Every row gives one point. Each copy is the shape, with its points in the same order, stretched, turned, moved and blurred by noise. Is it also mirrored, or only turned?

Shape, 5 rows:
[0.14 -0.23]
[-0.55 0.29]
[0.36 0.14]
[0.19 -0.30]
[-0.32 0.11]
Copy 1 (5 x 2):
[-0.41 0.19]
[0.33 0.59]
[-0.21 -0.50]
[-0.42 0.09]
[0.04 0.36]
Copy 1 is: only turned
Copy 2 (5 x 2):
[0.11 -0.30]
[-0.63 0.39]
[0.40 -0.01]
[0.17 -0.45]
[-0.31 0.15]
Copy 2 is: only turned

Shape:
[0.31 0.40 0.43]
[-0.56 -0.25 -0.08]
[-0.26 -0.28 0.04]
[0.31 -0.43 0.70]
[0.10 0.20 0.00]
[-0.37 -0.22 0.01]
[0.44 0.03 -0.15]
[0.18 0.35 0.21]
Copy 1:
[0.28 0.35 0.23]
[-0.20 -0.59 -0.29]
[-0.24 -0.33 -0.12]
[-0.24 0.00 0.62]
[0.02 0.23 -0.13]
[-0.21 -0.41 -0.18]
[-0.20 0.59 -0.05]
[0.19 0.29 0.03]
Copy 1 is: mirrored
Copy 2, 8 rows:
[0.35 -0.06 0.52]
[-0.39 -0.75 0.22]
[-0.15 -0.65 -0.01]
[0.70 -0.57 -0.19]
[-0.09 -0.05 0.31]
[-0.28 -0.65 0.22]
[-0.07 0.31 -0.08]
[0.07 -0.04 0.42]
Copy 2 is: only turned
Copy 3:
[-0.27 -0.36 -0.57]
[-0.01 0.61 0.15]
[0.03 0.22 0.17]
[-0.32 -0.72 0.29]
[0.09 -0.01 -0.32]
[0.03 0.39 0.13]
[0.34 -0.42 -0.11]
[-0.05 -0.10 -0.45]
Copy 3 is: mirrored

Shape (8 x 3):
[-0.13 -0.16 -0.07]
[-0.05 0.11 0.41]
[0.79 -0.15 -0.23]
[-0.14 0.00 0.51]
[-0.20 0.05 -0.55]
[-0.09 -0.27 -0.42]
[0.42 -0.08 0.05]
[0.30 -0.87 0.13]
Copy 1, 8 rows:
[0.11 0.05 0.04]
[-0.26 0.15 0.10]
[-0.27 0.03 -0.67]
[-0.20 0.19 0.19]
[0.25 -0.22 -0.05]
[0.33 0.03 -0.10]
[-0.23 -0.10 -0.33]
[0.00 0.58 -0.32]
Copy 1 is: only turned
Copy 2:
[0.08 -0.05 -0.13]
[0.12 0.28 -0.41]
[0.84 0.34 0.52]
[0.16 0.20 -0.51]
[-0.28 0.02 0.14]
[0.09 -0.18 0.19]
[0.58 0.27 0.15]
[1.08 -0.33 0.03]
Copy 2 is: mirrored
Copy 3 (8 x 3):
[0.14 0.07 -0.42]
[0.02 0.55 -0.19]
[0.08 -0.21 0.23]
[0.13 0.64 -0.29]
[-0.11 -0.26 -0.57]
[0.20 -0.26 -0.48]
[0.08 0.13 0.05]
[0.69 -0.01 -0.08]
Copy 3 is: mirrored

Shape, 10 rows:
[0.31 0.30 0.13 -0.58]
[-0.44 -0.33 0.15 0.15]
[0.42 0.07 -0.04 0.24]
[0.31 -0.06 -0.36 -0.17]
[0.01 0.01 0.30 0.38]
[0.07 -0.27 -0.14 -0.09]
[0.02 0.55 0.28 0.25]
[-0.03 0.01 -0.13 -0.18]
[0.19 -0.27 -0.44 -0.06]
[0.48 0.30 0.30 -0.27]
Copy 1:
[-0.93 0.17 0.54 -0.13]
[0.37 -0.18 -0.68 -0.02]
[0.00 0.56 0.13 0.17]
[-0.15 0.37 0.10 -0.43]
[0.21 0.23 -0.20 0.49]
[-0.04 0.25 -0.29 -0.32]
[-0.07 -0.03 0.46 0.61]
[-0.12 -0.01 0.00 -0.25]
[0.11 0.34 -0.20 -0.53]
[-0.80 0.42 0.54 0.23]
Copy 1 is: mirrored
Copy 2 (10 x 4):
[0.72 0.55 -0.21 0.38]
[-0.24 -0.39 -0.46 0.05]
[0.16 0.18 0.39 0.09]
[-0.01 0.52 0.12 -0.16]
[0.21 -0.31 0.10 0.22]
[-0.19 0.29 -0.13 0.01]
[0.80 -0.35 0.21 0.14]
[0.16 0.21 -0.18 -0.07]
[-0.34 0.44 0.08 -0.23]
[0.74 0.43 0.14 0.51]
Copy 2 is: only turned
